Each row is a point. Each copy is the shape, with its points in the same order, stretched, turned, moved and blurred by noise. Is it also mirrored, or only turned?

Shape, 7 rows:
[[  8.1 -28.7]
 [  8.9  16.7]
 [ 20.4  -2.2]
 [ 17.1 -26.2]
 [-28.7 -12.3]
 [  1.5  10.9]
 [  2.5  15.6]]
Copy 1, 7 rows:
[[-11.3  -4.4]
 [ 18.2   0.2]
 [  7.4  -9.7]
 [ -8.4  -9.9]
 [ -7.2  19.2]
 [ 12.3   4.0]
 [ 14.4   5.3]]
Copy 1 is: only turned
Copy 2, 7 rows:
[[ 36.4 -21.8]
 [ -3.7   0.1]
 [ 24.3  -3.8]
 [ 39.5 -16.3]
 [-11.1 -27.5]
 [ -6.1  -6.1]
 [ -9.8  -2.8]]
Copy 2 is: only turned
Copy 3 (7 x 2):
[[ 28.7 -14.9]
 [ -5.0  19.4]
 [ 18.4  13.0]
 [ 29.0  -7.7]
 [-12.1 -25.5]
 [ -7.7  11.2]
 [-11.5  15.0]]
Copy 3 is: only turned
Copy 4 (7 x 2):
[[ 14.1   2.3]
 [-12.5 -11.2]
 [  0.7 -14.4]
 [ 20.1  -5.2]
 [ -3.2  17.5]
 [-10.5  -4.8]
 [-12.0  -3.4]]
Copy 4 is: mirrored

Shape, 8 rows:
[[-19.4  10.5  -7.1]
 [-15.1  -4.1  27.6]
 [ -7.5  10.9  27.8]
 [-19.0  -1.2  -8.3]
 [  3.7  14.5  -7.7]
 [ -5.4   1.5   1.3]
 [ 49.1   4.0  -8.5]
 [-21.4  -5.2  15.7]]
Copy 1, 8 rows:
[[ 16.1  -1.9   5.0]
 [ -7.7 -15.7   3.5]
 [ -8.0  -3.6   6.2]
 [ 17.7  -9.5   1.6]
 [ 12.5   6.2  -6.3]
 [  7.3  -2.8  -5.3]
 [  1.5  17.9 -31.1]
 [  3.4 -21.2   1.2]]
Copy 1 is: mirrored
Copy 2, 8 rows:
[[ 19.9   5.7  17.8]
 [ 24.9   8.4 -22.1]
 [ 25.3  -7.8 -18.0]
 [ 13.8  16.1  14.3]
 [  2.8 -12.0  13.6]
 [  8.7   2.7   2.5]
 [-40.3 -31.7  -1.8]
 [ 25.3  16.1  -9.7]]
Copy 2 is: mirrored

Shape, 7 rows:
[[ 13.5 -19.1  14.7   7.0]
 [-21.7  13.4  -2.5 -13.1]
 [  6.5 -11.6 -10.0   1.5]
 [ 16.5   6.1  -1.4  -6.3]
 [ 11.2   4.5  19.1  19.0]
 [-13.5  12.3  13.6  -9.6]
 [-16.9   9.3  -5.0 -25.4]]
Copy 1:
[[ -9.5 -21.1 -13.3  13.6]
 [  2.0   5.2   3.2 -14.4]
 [-17.0   7.6   8.4  13.0]
 [-11.3   1.2 -19.2   7.2]
 [ 11.0 -17.5 -24.6  13.6]
 [  7.6 -10.6 -16.6 -11.3]
 [ -8.7   6.6  -0.9 -16.3]]
Copy 1 is: only turned
Copy 2, 7 rows:
[[ 10.8 -15.2  -3.5  31.8]
 [  5.8  -1.3  12.8 -40.1]
 [  7.5   3.1  10.4  13.2]
 [ -8.0  -3.1   5.9   8.4]
 [ -4.6  -2.6 -20.9  19.2]
 [  4.2 -14.8   4.7 -30.3]
 [  4.7 -10.6  25.1 -43.1]]
Copy 2 is: only turned
Copy 3:
[[ -5.8  -7.8 -29.8  -0.5]
 [  1.4  -9.0  35.1  30.7]
 [ 13.3   2.6  -4.3  11.2]
 [  7.4  -1.9   7.9  -4.2]
 [-19.1  -1.0 -10.5  -8.8]
 [-12.5 -20.0  19.8  14.6]
 [ 13.8 -17.1  37.2  27.4]]
Copy 3 is: mirrored
Copy 4, 7 rows:
[[ 18.4  21.1 -29.4  10.7]
 [-20.5 -22.0  13.3 -13.9]
 [  3.3  19.3   4.9  12.1]
 [ 11.9  -1.2   0.3  24.3]
 [ 37.2  -1.6 -17.8  -2.0]
 [ -2.8 -23.2  -8.8  -8.5]
 [-28.6 -18.4  12.7   2.9]]
Copy 4 is: mirrored

Shape (10 x 6):
[[  4.6   0.2  -9.4  10.9   3.5   1.3]
 [ -0.5 -13.7  10.6  -1.9  -6.1 -10.3]
 [  5.9 -25.0  28.6  19.2 -25.0  34.9]
 [ 17.8 -21.7  -6.5  10.1  -6.6  13.4]
 [  9.5  -4.6  18.0 -21.3   4.6 -12.1]
 [-18.3  13.8  15.2  -7.4  33.8  -5.0]
 [  2.7   3.7   0.1   7.0  31.1  -7.3]
 [ 26.7   4.8   8.9   2.7  10.1 -16.8]
 [-22.7  22.7  18.0  19.6   6.9  -0.1]
 [ 17.4   7.5 -10.4   4.5 -15.7  11.8]]
Copy 1, 10 rows:
[[  8.6  -4.7  -9.1   7.1  -4.7 -13.2]
 [ -7.6  -0.7  -7.7  -3.0 -14.1   3.7]
 [-17.4  32.4  13.5  40.7 -46.2 -14.7]
 [ 21.6  12.1  -3.2  17.6 -29.7 -12.7]
 [ -1.5 -11.9  16.7 -17.4  -2.9  16.1]
 [-21.7  -4.1  10.6 -22.1  24.1  -4.1]
 [ 10.6  -7.4   8.5 -20.2   2.1 -14.6]
 [ 20.1 -26.8  23.8 -18.5 -15.9  -1.2]
 [-42.2  -7.5  -0.7   5.7  10.3 -14.7]
 [ 11.9 -10.0   1.8  23.3 -11.6  -5.4]]
Copy 1 is: mirrored
Copy 2 (10 x 6):
[[ -2.6   8.8 -12.5   3.9  -4.5  -8.6]
 [ -9.4  -0.7  -5.3   1.0   8.9  -4.6]
 [-10.3  -3.9 -23.5 -18.0  13.8 -42.0]
 [-18.0   4.4 -21.1  -3.9 -10.1 -19.1]
 [ -2.8 -12.5   8.0   4.1   0.6  -5.2]
 [ 14.9  12.7  16.9  -2.5   0.4 -13.1]
 [  1.5  13.6   5.7  10.3  -7.3 -12.3]
 [ -4.4  -8.8  -6.4  21.9  -6.6  -9.2]
 [ 28.2   9.7  -4.5  -1.3  12.6 -18.5]
 [  0.8  -5.4 -26.5  -4.6 -12.9  -8.6]]
Copy 2 is: only turned
Copy 3:
[[-20.2 -11.9  -4.5   0.9   0.8  -7.9]
 [ 11.8  -1.5   2.7  12.0   8.6  -2.7]
 [ -6.2   1.9 -24.8  11.5  35.8 -23.5]
 [ -6.4 -20.8 -23.2   3.2   4.8 -19.2]
 [ 17.2  13.1   1.5  24.3  -4.2  -0.7]
 [ -3.8  30.5  25.3   5.2  -9.6  -1.9]
 [ -7.9   5.4  14.0   6.3 -14.4 -14.7]
 [ -5.6  -1.4   3.0  30.4  -9.9 -13.9]
 [-31.2  18.8  23.6   2.8  17.8  -2.6]
 [-35.0 -17.6 -25.0   8.1   7.5  -5.9]]
Copy 3 is: only turned
Copy 4 (10 x 6):
[[ -7.8  -9.0   2.6 -13.9  -3.0  -5.8]
 [-14.4  13.4 -11.3  -4.4  15.1   3.6]
 [-29.4 -12.7   8.9  -5.2  41.1 -36.9]
 [ -7.7 -25.8   5.7 -22.1  15.1 -15.9]
 [ -5.3  33.2  -4.3  -3.1  19.4   8.7]
 [-25.1  37.5  10.8  11.5  -0.4  22.4]
 [-17.9  22.7  11.0  -9.1  -4.9  18.2]
 [  0.3  31.1   1.1 -22.1   5.7  -1.1]
 [-28.5  22.4   1.5  11.1  -5.4  -4.0]
 [  8.6 -25.5   4.3 -13.3   0.8 -26.3]]
Copy 4 is: mirrored

Shape, 14 rows:
[[-13.8 -16.4   4.9 -15.5   8.8  22.3   3.2   0.6  -8.5]
 [ 14.5  12.9 -10.1  19.8   6.4   9.8  18.7   5.5  -3.5]
 [  2.9  11.9  12.2 -12.4   5.2  -0.8   5.7   1.0 -13.4]
 [  4.2 -11.5   7.1   1.3 -10.4  -3.7   3.9   6.2  -8.9]
 [-12.9  -1.8   6.3  -3.1 -34.3  15.1   9.8   5.5  -1.6]
 [ -1.7  -3.5  23.0  16.5  19.8   4.0  -1.7 -23.5 -15.1]
 [ -4.2   4.4  -8.5   2.3  34.3  -8.6  32.1  -5.5  -1.2]
 [-13.2   0.1  -7.6   5.2 -13.6  -7.2 -28.5  10.1   4.9]
 [ -4.1  -3.2  -6.6  -2.7 -15.5   6.4  17.3 -11.6   9.7]
 [ 15.8  21.3 -16.0  -1.2 -18.8  -1.1 -36.7  -4.6  11.5]
 [ 25.2 -12.8  39.5  25.9   5.3 -14.7  20.9  -7.2  10.3]
 [-12.8  13.7   9.0   9.3   9.2   5.8  15.0   0.3   7.1]
 [-16.9  -8.5  -7.3 -24.5 -38.0  35.7 -19.1  24.0  19.8]
 [ -1.9   8.1 -13.3  22.2  -1.7   6.4 -16.5 -13.8  -5.6]]
Copy 1, 14 rows:
[[ -1.7   3.0   3.2 -24.3 -18.4  13.5  -4.7 -15.0 -29.5]
 [ -5.9 -24.8  -9.6  -7.1  -0.5 -15.1   6.8   5.9   1.7]
 [  5.1   3.2   6.2 -12.4   5.5   5.7   7.5 -28.7 -12.4]
 [ -0.7  13.8  -5.6   6.8  -6.7   5.9   5.1  -3.6 -14.0]
 [ 10.4   1.5 -23.8  12.1 -32.0  24.6  -9.2 -11.7   0.0]
 [  1.1 -12.8  35.2  -6.8  -1.9  23.6  20.9 -11.1  -6.1]
 [  4.2 -24.3  13.6  -0.2  13.3 -33.2  -4.3   9.6 -24.3]
 [-23.4  -2.1  -4.7  14.5  26.3  37.6 -27.2  -5.3  -5.9]
 [ -5.0  -3.6   0.7  21.6 -24.1  -6.4 -16.6  -1.0   5.0]
 [-50.1  -0.7   7.5  10.0  26.5  19.5 -26.4 -27.4  26.8]
 [ 29.1  15.8  24.6   8.2 -14.7  -6.6  23.5  22.1  27.3]
 [ 16.0 -24.0   2.3  -4.6   1.8  12.4 -12.1  -0.2   2.3]
 [-12.2  14.3 -32.5 -16.6 -28.4  35.6 -49.2 -18.2   1.0]
 [-33.8 -26.5   8.4  10.5  14.5  23.7  -4.1  -4.4   2.4]]
Copy 1 is: mirrored
Copy 2 (14 x 9):
[[  0.2   0.8  19.5  16.3  -9.5  12.5   6.7 -16.6   7.2]
 [-18.6   3.2   9.4   7.2  -8.9  -2.3  -5.2  32.4 -18.3]
 [ -4.9  -0.3   0.3  -3.8  -5.6  -5.8  -2.7 -14.5   7.3]
 [ 13.1   4.0   7.2  -0.2 -13.5  -6.1  -6.7 -12.6  -7.8]
 [  2.6  -7.9   1.4  21.4  -0.2   8.4 -15.9 -27.6  -0.2]
 [ -7.7  34.7   1.9   0.0   0.8  10.1   1.9  -6.6   2.9]
 [-11.5  19.8  -9.3  12.4 -18.3   2.9   1.5  32.7   8.1]
 [ 27.0  -6.2  19.2 -22.2   6.2   2.7 -20.4  -3.8   2.8]
 [  0.2   0.4 -15.3  22.7   4.5  23.9   2.0   6.1  -5.1]
 [ 13.7 -20.6   2.3 -33.0  17.9  12.4  -7.6   9.8 -12.2]
 [  3.2  45.8 -20.8  23.0   2.8 -23.0   5.9  -5.4 -10.1]
 [-10.5  15.6  -3.4  14.9   6.8  -1.2  -9.0   5.5  12.6]
 [ 21.3 -36.0  24.4  14.5  14.5  12.3  -1.5 -28.8   3.6]
 [ -1.8   6.2  11.3 -14.7   4.3  21.4 -14.5  23.9 -12.5]]
Copy 2 is: mirrored

Shape, 16 rows:
[[ -0.8  -9.4  24.5 -12.2 -16.5  -2.2  -6.3  16.1  14.7 -10.9  -4.1]
 [ 29.0   2.7 -11.5   6.4 -20.7  11.8 -24.1  -6.8  -3.6  -3.2 -14.1]
 [ 10.0 -16.2   4.8 -16.5  21.9  -8.2   6.7  -3.8   0.9 -15.7  -0.1]
 [-17.9 -15.3   9.1  15.3 -15.0  19.4 -25.8   1.7  24.8  -2.2  -0.9]
 [ 16.1   6.9 -10.4  -0.2  -0.9   1.6 -14.0   2.5  -2.0  17.4  11.7]
 [-14.4  -0.2  14.6   9.4 -20.2  12.6   9.2  -5.2   0.9  -7.2  -7.6]
 [ 21.1   1.8 -11.4  -2.1 -19.7  29.8 -24.8   2.3 -10.8  14.7   4.0]
 [  0.3  11.0  14.5   3.1 -11.0  22.7 -10.9   7.9  25.7  11.7 -12.2]
 [ 33.7  18.9 -16.9  13.1   6.0   9.5 -22.8   0.3  10.9   6.5   0.2]
 [  0.6 -12.9  -9.2 -17.1  25.3 -16.9  10.3  13.0  -2.0 -14.8 -10.7]
 [-15.3 -10.7  21.6 -13.2  -1.6 -29.8  12.3   0.1  12.3 -23.8   6.8]
 [-21.0 -11.5  10.2 -17.5 -20.4 -11.7   3.0  -9.6  28.6   2.2 -14.7]
 [ 24.5  -4.7   2.8   8.2   9.3  -4.7 -13.9  -4.0   3.0  18.3  -2.4]
 [-12.7 -23.7   1.1  -8.6 -23.3 -16.9  29.4  13.6  19.3 -20.8   1.5]
 [  6.3   6.4  -3.7 -19.7  22.7  -5.8  -5.7  -7.1  12.9 -13.4  10.1]
 [  3.3 -25.5  12.8 -14.0  -3.3   0.3  21.9  -4.7  18.3 -16.6   4.5]]
Copy 1, 16 rows:
[[  0.3 -11.3 -15.3  -1.6  24.5  -5.8   1.9  12.1  16.0   2.4 -19.3]
 [ 11.7   4.6  16.9  -5.5 -22.5   4.5  17.0 -20.6  13.9  -3.5 -23.5]
 [-12.2   5.3  18.3   9.9  21.3   8.7 -18.7  15.2   3.1  -0.1   2.3]
 [-30.9   4.5 -34.1 -26.4   0.8   3.1   2.3  -5.6  21.9  15.5 -23.0]
 [  7.6  12.3   9.8  -2.1 -19.4   2.2   9.5   4.0 -10.7   2.2 -20.3]
 [ -3.9 -22.6 -26.1 -20.1  -0.4   1.2  -5.0  -2.5  10.9   3.6   8.9]
 [ 15.4  25.7  -2.2  -8.7 -22.9  -2.8  25.2 -13.3  -1.6  -3.0 -19.7]
 [ -1.7 -12.8 -35.2 -14.9 -13.9 -26.0  -9.6  -7.8  11.6  12.1 -25.2]
 [ -1.7   7.0  18.1 -12.5 -29.8 -11.5  14.3 -17.8  -7.5  -1.7 -32.6]
 [-11.9   0.5  24.4  23.9  26.7   9.0  -8.6   5.9  -8.5  12.6   8.0]
 [ -9.5 -23.7  -4.8   3.3  34.2  13.9 -13.8  33.1   4.8  -4.0  -1.6]
 [ -3.6 -22.2 -34.2   3.5   9.1  20.0 -32.7  13.5  17.6   4.0 -20.6]
 [  1.8   5.7  23.4  -1.6 -15.0  -4.5  -5.3  10.7   5.4  18.4 -18.5]
 [ -1.0 -13.6  -7.3 -18.9  34.9  13.5 -24.4  14.4   0.9   5.6  -9.1]
 [-14.4   2.0   5.8   7.7   3.5   6.9  -7.8  10.2  -8.2 -16.1 -14.7]
 [ -9.7   0.8  -2.6 -15.8  22.9   3.2 -33.4  21.6  11.4  -0.2  -5.8]]
Copy 1 is: mirrored
Copy 2 (16 x 11):
[[  2.7 -19.6  36.7  -1.5  -5.4  17.9  19.5   0.6   4.0 -21.0   6.3]
 [ 16.4 -14.0  -2.0  46.0  15.7   6.0  14.1  14.2   5.7   5.0 -27.2]
 [ -3.3   8.8 -22.8  -9.5  -5.4  -1.4  20.0  13.8 -17.1 -12.6  19.8]
 [ 23.4  -7.4  42.6  16.6   0.8   7.4 -20.2  -0.5  40.0 -14.0   6.9]
 [  6.1   4.5 -16.7  12.3   8.3  24.0  -6.3  26.0   7.0   6.8 -16.0]
 [  7.7   5.2  31.7  -2.9  -1.4 -11.5  -0.3 -25.4  15.4  -2.5 -12.4]
 [  8.9  -7.4  -4.1  38.5  10.7  21.9  14.5  25.1  34.5   9.5 -34.4]
 [ -1.7  -5.7  47.3  14.0  -3.3   2.3  -6.5  18.7  22.3   3.6 -16.1]
 [  6.7   8.3 -10.2  41.0   8.3  11.7 -15.9  37.4  -3.5  18.1 -11.0]
 [-22.3 -11.5 -33.5 -11.1   8.7  -2.4  13.2   7.9 -17.9 -12.2  20.1]
 [  7.6  -3.9  19.3 -30.2  -0.3  -2.0  12.7 -17.5 -21.6 -14.4  32.3]
 [ 24.3 -14.7  30.3 -22.2  17.9 -14.7   7.6   4.4   6.3 -20.5  12.9]
 [  9.6   1.7 -27.3  13.4 -12.4  23.1 -12.4  28.5  -9.9 -12.4 -17.0]
 [  7.9   3.7  27.4 -23.4  29.1  -2.8   6.4 -22.1  -3.8 -45.4  32.7]
 [ -3.1  11.2 -15.1  -4.4   2.1  -3.8  15.0  29.5  -8.8  17.9  25.7]
 [  6.5  25.4  11.2 -16.9   2.1  -4.2  17.0   5.6  -8.0 -33.5  25.8]]
Copy 2 is: only turned
Copy 3, 16 rows:
[[ 23.3  -4.7 -16.2   7.2 -24.2  -1.5 -11.8  15.4 -12.0  12.6   3.8]
 [  7.2   3.8  10.8  11.2  -4.0   9.5  -6.1 -16.8 -25.3  27.0 -14.0]
 [-12.1   6.5   1.4  17.6 -21.8  -4.3  -8.8  15.0  -6.5  -8.6  -5.3]
 [ 23.1  18.6 -10.1 -25.0   7.8 -11.3 -12.9  -2.0 -28.7  13.8  15.4]
 [-13.9 -11.7   2.9   3.2   2.7  -0.8  -1.4 -12.1 -20.2  -2.5 -13.6]
 [ 27.5  11.5  -4.9  -8.6   2.8  -1.5  -0.1  -8.3  14.0  -1.9   8.8]
 [ -9.7   2.3  -4.8  11.3  20.9  -4.9  -5.0 -20.7 -15.8  27.5 -16.5]
 [ 18.5  -0.6  -1.7 -10.3   9.3  -8.7   4.6  10.6 -21.1   8.4   2.3]
 [-12.7  -3.2  13.7  -3.7   2.0   7.3   7.0 -10.5 -44.3   6.8 -26.6]
 [-18.0   2.1  11.4   6.1 -26.0   2.5 -20.0  19.2   6.2   0.3  -5.0]
 [ 20.2  -7.9 -14.2  -0.9 -43.4   0.6  -8.1   9.4   2.0 -22.2  17.7]
 [ 27.3  -6.6   0.9 -10.8 -28.2 -14.3  -2.7   0.2   0.2   0.3  37.9]
 [ -2.6 -10.2  14.6   9.3  -7.2  -9.8 -15.3  -2.1 -33.0  -3.7 -14.1]
 [ 20.0   9.2  -3.4 -27.3 -42.1 -13.0 -11.6   6.2  18.7   5.7   9.6]
 [-18.8  -0.3  -1.1   9.8 -16.5   4.9  11.6   2.3 -19.8 -15.8   4.6]
 [  9.5  17.7  -2.3   0.4 -23.9 -22.1  -1.6   5.0   2.6  -3.7   5.5]]
Copy 3 is: mirrored
